Rows are points. Each copy is the shape, with its points in the same order, stretched, turned, moved and blurred by noise. Some copies are also mirrored. Which?

Shape (5 x 2)
[[-21.1  15.6]
 [ 10.8   1.6]
 [ 12.2 -15.4]
 [-23.0  14.1]
 [ -5.0 -27.6]]
Copy 1 (5 x 2)
[[-12.4  20.0]
 [  9.2   8.2]
 [ 12.0  -7.1]
 [-16.2  18.1]
 [ -1.7 -14.9]]
Copy 1 is: only turned
Copy 2 (5 x 2)
[[  3.0 -18.7]
 [  0.8   6.7]
 [-15.4  12.2]
 [  1.0 -24.4]
 [-36.6   1.2]]
Copy 2 is: mirrored

Shape (8 x 3)
[[-10.1  32.1  27.1]
 [-16.0  -3.2   2.7]
 [ 11.9  -4.3 -23.9]
 [ -8.7  -7.0 -12.8]
 [ -9.6  20.0  -5.4]
 [  0.6   9.5   4.7]
 [ -8.1 -19.4   4.2]
 [  8.7 -12.3  17.1]]
Copy 1 (8 x 3)
[[-41.9  -1.6  29.6]
 [ -3.2  -9.3   0.9]
 [ 21.4  22.4  -0.1]
 [ 10.0   3.8  -3.9]
 [-14.9  14.7   5.0]
 [ -8.2   2.7  14.1]
 [ 16.2 -16.5   4.1]
 [  9.3 -19.3  24.8]]
Copy 1 is: only turned
Copy 2 (8 x 3)
[[ 28.5  13.6  17.2]
 [-12.6   4.2  -2.7]
 [ -5.1 -27.9 -17.7]
 [-16.2  -4.5 -13.2]
 [ 13.3   5.7  -8.0]
 [  5.8  -7.7   1.5]
 [-28.5  -5.9   2.0]
 [-14.1 -20.1  14.7]]
Copy 2 is: only turned
Copy 3 (8 x 3)
[[ 47.5  17.6   2.6]
 [  3.4   6.2  -9.5]
 [-18.4  13.0  19.8]
 [ -9.7  11.8   2.5]
 [ 18.5  27.8   8.1]
 [ 13.1   9.8   9.7]
 [ -9.0  -8.8 -11.0]
 [  5.6 -18.8  -2.6]]
Copy 3 is: mirrored
Copy 4 (8 x 3)
[[ 15.7  13.1  42.2]
 [-12.4 -10.4  21.3]
 [  6.6 -20.0 -14.5]
 [ -9.3 -17.9   1.7]
 [ 10.8 -18.7  24.4]
 [  4.9  -1.6  14.6]
 [-27.1  -6.6   2.9]
 [-12.5  16.9  -1.5]]
Copy 4 is: mirrored

Shape (9 x 4)
[[-12.3   4.1  -7.3 -13.4]
 [-19.0  10.4 -27.9 -10.6]
 [ 25.7  12.8  12.0 -21.7]
 [ 27.6  -8.8  -5.6  -6.2]
 [  7.3 -23.0  -3.7   7.9]
 [-19.9  -5.6  -5.0   3.4]
 [  7.4 -18.7  32.2   8.2]
 [ 10.0  12.0   2.8 -24.3]
 [ 26.5  20.9  -5.5  14.7]]
Copy 1 (9 x 4)
[[ 19.6   9.1   5.3 -13.0]
 [ 29.1  18.7 -12.1  -5.4]
 [ 14.8  17.7  36.9 -12.0]
 [  2.1   7.5   9.4  10.4]
 [-15.0 -12.0  -9.5   9.5]
 [  2.2  -7.2 -14.5 -12.1]
 [-26.4 -17.2   3.4 -14.7]
 [ 25.7  15.4  28.9 -14.9]
 [-13.1  23.0   0.6  -4.2]]
Copy 1 is: only turned
Copy 2 (9 x 4)
[[-17.1   3.4  -9.0   1.4]
 [-15.0  16.1 -31.1   7.0]
 [-13.4  21.5  12.1 -19.9]
 [  5.7   6.7  -1.0 -23.6]
 [ 13.8 -10.2  -3.3  -6.5]
 [ -4.8  -2.7  -6.8  10.7]
 [  6.6 -22.3  28.6  -2.2]
 [-19.2  14.7   1.7 -13.9]
 [  9.5  31.2  -0.2 -11.7]]
Copy 2 is: only turned
